Each row of a before or after table is a point. One or more steps were done to the points. Then noise was added and the rows were shuffled. The steps act on how far a point lies along the listed directions, d1 being the first. Write out the steps. A step turns or swaps two directions, mirrors them in a line or flattens them onto one, adds a multiple of one to another, or multiplies one. Angles are multiples of 10 degrees, from the lower direction toward the higher: turns from -170 to 170, lines from 10 to 170 but not 90. Use the fewest steps. Two steps may share a direction if one is a turn and the other turns, adds or multiplies; they go together, in the order done. Otherwise the lowest direction goes first.
In the rows, 128 means zero.

Directions:
(1): 73  153
(2): 153  183
Before (12 x 2)
101  113
103  111
86  118
79  93
153  138
126  112
115  112
142  112
128  108
141  90
135  131
143  104
After (12 x 2)
87  124
67  127
130  117
7  125
180  126
104  123
101  108
143  127
68  130
51  134
123  114
103  119
Steps: add -1.5 times d2 to d1

Directions:
(1): 141  213  175  106  102  118
(2): 135  137  153  203  165  72
Before (9 x 6)
129  170  148  74  95  136
149  186  174  172  144  74
129  94  107  145  135  143
128  190  191  132  129  88
119  155  135  98  111  157
109  132  120  112  100  155
122  108  130  193  173  82
137  80  129  154  166  122
137  117  134  139  122  125
After (9 x 6)
124  162  130  5  65  182
116  150  121  62  97  180
145  87  151  216  190  80
108  132  120  107  96  160
116  174  161  39  91  158
131  113  143  237  196  52
137  122  136  149  125  121
142  177  154  105  112  125
135  101  127  194  159  111
Steps: add -1.5 times d1 to d2

Directions:
(1): 193  38  145  87  109  107  98  140  139
(2): 154  190  157  123  71  83  68  106  90
(3): 72  137  178  50  81  140  152  141  164
(4): 99  105  122  125  115  94  159  195  38
(5): 148  119  226  169  148  110  182  101  119
(6): 78  82  154  150  117  192  74  90  84
Before (13 x 9)
166  175  171  165  121  60  124  129  96
107  120  141  120  119  144  134  156  135
120  78  148  61  81  135  181  201  107
97  51  162  132  170  183  152  103  122
72  164  127  116  76  179  43  82  75
43  135  194  113  76  156  118  133  45
111  134  88  153  189  124  208  175  77
140  14  157  172  147  157  154  145  79
104  139  94  136  135  119  182  155  105
112  151  120  132  140  166  81  113  151
114  112  47  169  165  155  150  129  142
85  169  138  156  144  135  154  148  94
130  89  105  109  71  97  90  142  59
After (13 x 9)
141  99  137  62  126  113  153  158  216
100  8  147  177  178  238  104  83  113
75  52  88  116  83  173  79  173  37
153  114  31  170  169  163  161  171  110
108  151  162  147  88  83  161  140  64
134  118  122  163  142  141  119  141  120
151  98  145  105  150  76  210  195  69
145  76  178  137  149  127  152  144  119
114  152  183  149  128  149  88  100  118
59  91  200  170  142  248  96  24  119
144  111  128  137  138  95  194  153  109
113  70  118  138  117  151  48  112  23
42  107  90  129  136  189  161  116  140
Steps: turn d1 and d5 by -110 degrees; turn d2 and d3 by 150 degrees; turn d2 and d4 by 60 degrees; multiply d6 by 1.6

Directions:
(1): 148  160  139  114  124  152  93  97  140  194  166  235
(2): 108  147  88  215  79  104  162  137  213  130  122  150
(3): 188  152  112  130  187  63  173  148  133  194  169  94
(4): 67  87  156  131  156  152  149  45  170  160  175  86
Before (14 x 12)
159  147  135  125  117  178  51  164  52  130  104  222
153  157  120  90  89  185  62  178  72  100  96  249
130  132  123  133  154  140  105  115  148  140  99  134
147  174  106  167  48  143  70  157  121  44  62  206
125  108  137  92  192  107  164  88  149  152  168  93
166  131  132  177  151  99  152  218  125  84  75  68
66  110  119  169  129  141  154  94  161  120  107  116
233  172  114  76  168  83  144  213  52  160  158  162
125  140  98  179  65  123  143  147  171  110  116  126
79  108  149  125  115  187  83  67  134  121  137  106
107  111  166  75  125  189  57  110  18  61  93  115
100  127  117  147  82  121  155  110  161  143  140  100
136  124  112  135  120  87  150  168  113  96  103  34
108  96  155  64  224  104  157  73  106  141  184  89
After (14 x 12)
143  139  121  128  159  137  104  110  151  150  104  134
66  79  155  156  139  187  104  71  122  137  151  124
104  118  118  154  101  131  146  119  156  116  125  86
46  78  160  115  144  200  132  56  156  135  167  104
71  94  145  104  64  198  101  150  92  21  81  154
150  139  108  147  170  95  162  131  134  167  127  129
143  151  112  125  99  100  145  137  134  167  136  123
191  168  107  96  133  97  119  172  115  128  113  197
101  108  123  140  85  126  142  155  107  58  83  35
187  170  112  81  164  73  125  177  93  121  131  208
42  81  160  163  140  155  142  26  179  91  144  48
97  104  153  131  181  125  143  66  109  150  162  48
182  164  118  126  172  105  118  101  139  218  181  118
74  80  159  174  127  160  135  169  132  25  51  37
Steps: add 0.7 times d4 to d1; turn d3 and d4 by -120 degrees; multiply d2 by 0.4

Directions:
(1): 96  72  64  78  117  89  133  182  73  94  136  163  108  98  111  157  214  87  74  95
(2): 129  122  20  123  137  169  69  117  179  166  110  101  93  200  153  131  148  173  128  61
Before (11 x 20)
95  75  50  78  104  105  115  166  101  108  131  155  102  133  119  160  203  117  86  71
115  102  75  105  133  122  115  138  117  137  108  123  117  149  132  121  139  150  107  103
121  112  173  132  112  98  168  144  61  102  133  160  130  77  118  141  138  111  111  154
119  124  90  113  142  118  105  132  130  125  131  122  106  155  130  132  150  126  112  110
145  159  215  165  148  117  180  117  115  115  158  145  146  85  130  114  69  101  168  165
148  175  184  184  137  176  141  86  189  153  106  105  136  146  133  96  62  193  165  153
104  115  65  87  121  133  109  175  111  126  132  151  98  149  119  160  165  134  99  77
113  85  101  92  121  109  141  172  104  87  142  165  126  95  112  137  173  109  118  110
89  82  55  93  120  109  124  183  97  105  133  163  115  100  101  134  189  119  104  95
135  114  115  162  134  130  104  107  163  143  133  127  124  128  158  128  118  131  175  117
119  91  25  91  117  107  94  157  98  120  142  128  87  150  129  152  193  110  76  63
After (11 x 20)
111  99  136  120  117  95  155  153  57  100  136  165  120  81  120  151  162  112  93  133
134  136  170  137  133  131  139  113  124  135  110  115  149  133  126  104  75  154  143  160
112  114  28  124  131  168  97  129  176  148  99  119  83  177  142  133  164  189  111  56
138  154  247  151  105  114  172  110  116  111  142  139  159  95  113  117  70  120  155  189
132  170  217  145  128  140  159  135  122  123  136  139  149  114  111  130  67  142  152  165
120  144  213  149  125  114  170  134  115  111  140  150  171  70  96  105  89  122  156  187
131  152  164  142  144  118  125  112  136  129  134  117  132  146  136  117  104  135  134  150
135  119  189  119  125  108  169  149  115  86  149  161  148  76  110  116  119  113  149  165
134  110  107  160  133  130  99  114  162  142  136  129  121  130  158  131  124  132  173  116
159  173  234  167  120  112  157  99  113  126  155  115  159  109  125  110  57  114  152  184
112  87  40  99  144  109  132  166  107  110  150  161  91  119  134  150  185  102  111  70
Steps: mirror d1 and d2 in the line at 130 degrees

Directions:
(1): 135  140  102  152  102  183  56  181  113  44  61  163  94  97  122  117  208  129  173  93  121  155  108  129  108  148  118  54  63  159  207  97
(2): 117  224  126  112  140  130  95  108  117  34  144  116  183  150  101  92  153  88  111  165  176  81  191  199  164  183  87  127  127  153  47  94
(3): 84  138  61  139  182  124  118  70  102  42  69  83  153  136  202  116  109  95  80  88  93  102  62  104  180  86  136  150  109  64  141  183
(4): 138  53  196  62  147  151  57  162  187  151  69  131  106  115  167  128  111  38  146  163  130  67  119  142  124  150  70  184  105  67  127  91
(5): 38  137  131  120  103  152  86  153  167  122  157  73  87  164  241  188  113  157  108  222  117  121  139  140  105  116  131  71  133  200  127  165
Before (8 x 32)
161  126  132  112  126  139  96  147  132  106  97  161  131  100  77  101  170  86  151  129  164  118  151  146  133  184  82  120  136  115  110  70
146  90  153  118  125  115  138  120  134  165  118  158  110  123  121  119  107  127  143  116  126  122  108  122  127  120  122  167  141  99  145  132
118  147  108  138  134  103  147  100  127  104  120  116  148  143  115  141  133  139  118  114  135  114  136  120  138  104  149  144  129  122  135  147
124  180  96  121  132  129  123  135  96  59  134  122  161  131  104  108  143  137  122  111  144  142  132  122  132  140  145  82  93  151  119  130
174  69  184  120  114  126  140  172  138  213  142  171  101  115  75  141  110  144  147  115  123  166  149  117  93  135  152  144  168  120  141  98
133  95  123  129  155  146  116  132  129  111  58  138  125  101  148  109  114  93  150  72  109  111  86  111  140  129  130  140  101  62  154  133
155  144  135  113  147  117  130  100  145  126  104  125  182  128  109  98  113  66  124  120  160  67  132  150  162  147  95  196  148  68  91  119
192  121  146  121  160  126  103  122  114  83  55  169  166  90  64  60  130  65  144  44  158  104  117  132  160  153  100  178  99  68  123  82
After (8 x 32)
120  147  107  136  134  110  132  105  126  86  104  119  149  139  115  133  141  125  123  109  135  109  132  126  139  109  142  140  118  115  139  140
157  198  131  114  130  151  68  129  135  42  78  144  186  122  86  75  175  48  147  125  184  61  161  190  163  193  66  148  110  106  96  75
150  60  149  131  109  130  130  146  136  178  99  173  79  106  126  132  123  149  164  97  109  151  85  99  105  109  137  141  124  106  194  133
174  32  165  148  93  140  148  198  131  237  127  187  58  97  91  163  121  184  167  83  93  213  110  74  67  104  183  105  154  134  213  116
114  185  130  106  111  155  58  156  141  54  126  131  136  128  111  113  183  92  136  190  185  101  190  190  134  207  69  79  136  179  75  68
89  220  99  104  139  126  105  121  104  25  151  92  180  155  133  110  133  120  99  155  157  111  158  153  149  153  126  83  101  164  73  136
122  167  143  117  122  179  12  177  140  7  51  143  128  108  138  95  175  77  154  123  166  100  144  173  135  181  79  83  68  161  138  73
106  60  138  125  136  163  96  165  156  140  61  130  83  105  198  145  107  111  161  105  94  122  77  99  112  116  137  115  96  89  184  144
Steps: turn d1 and d5 by 80 degrees; multiply d2 by 2.5; turn d3 and d4 by 20 degrees
